Each row of a before or after table is a point. The points were changed in one or more steps. Then noise was added and the rows were shuffled. The steps act on columns, c1 being the first. Name the steps. A step turns or swaps two columns, mirrors them in a line or flattens them onto one, adds a multiple of one to another, or multiplies or shifts one. Angles are multiples of 10 degrees, from the lower column toward the higher: turns from -170 to 170, lines from 10 to 170 but not 90. Use the fewest steps. Two steps may share a column if one is a turn and the other turns, adds or multiplies; they go together, in the order done. Otherwise the lowest column goes first.
(in the rows, 128 means zero)

Before (11 x 2)
[[ 93  92]
 [118 131]
 [117  69]
 [148  96]
 [ 64 134]
 [167  80]
 [142 134]
 [ 70 143]
 [152 144]
 [ 97 169]
 [144 156]]
After (11 x 2)
[[ 93  93]
 [131 119]
 [136  64]
 [135 140]
 [143  71]
 [155 145]
 [ 97 149]
 [144 152]
 [ 82 166]
 [ 69 117]
 [170  97]]
Steps: swap c1 and c2

Before (12 x 3)
[[172 126 125]
 [183 139 135]
 [131 119 102]
 [128 119 199]
 [126 153 112]
 [145 113 105]
 [172 140 106]
 [180 141 100]
 [128 123 221]
 [129 105 107]
 [118 131 213]
 [105 101  86]]
After (12 x 3)
[[158 173 197]
 [223 140 127]
 [165 140 103]
 [168 169 213]
 [184 101 117]
 [168 157 193]
 [171 109 109]
 [143  86 103]
 [212 127 124]
 [167  98 120]
 [219 127  97]
 [215 126 104]]
Steps: shift c1 by 40; turn c2 and c3 by -30 degrees

Before (12 x 4)
[[164 153 167 131]
 [ 69 122  62 140]
 [163 163 168 111]
 [102 113  91 139]
 [132 161 147 131]
 [131 134 148 155]
 [ 45  98 110 133]
 [165  99 175 113]
 [127 141 128 178]
 [180 192 163 159]
 [163 139 177 126]
 [109  86  97 118]]
After (12 x 4)
[[129 154 149 142]
 [109  93  96 154]
 [103 127  90 144]
 [164 138 167  90]
 [133 150 146 105]
 [ 68 133  62 142]
 [ 43 114 112 154]
 [125 175 130 151]
 [163 146 169 111]
 [179 191 164  97]
 [164 135 178 119]
 [163  99 176 140]]
Steps: turn c2 and c4 by -50 degrees

Before (9 x 8)
[[173 118  78 107 154 100 119 106]
 [108 147 119 146 143  55 123 124]
 [ 86  91 118 163 123 215 114 150]
 [165 157 160 174  73 131 100 146]
 [ 86 137 167  89 148 149  86 108]
 [151 183 142  93 136 134 126 138]
 [126 163 117 109 140 138 138  76]
 [101 120  85  93 100 119  82 143]
 [107 108 179 137  74 183 131 154]]
After (9 x 8)
[[128 181 144  96 106 133 124 139]
 [140 119  80 106  78 131 113  91]
 [ 69 157 159 171 111 139  69 139]
 [142  90 121 164 165  74  98 203]
 [115 122  86  97 162 148  35 134]
 [156 147 120 150 142 184 121  70]
 [136 163 117 106 122  89 146  95]
 [162 134 164  91 162 101  46 128]
 [ 82 108 176 135 166 108 132 184]]
Steps: turn c1 and c5 by -110 degrees; mirror c6 and c8 in the line at 70 degrees; multiply c7 by 2
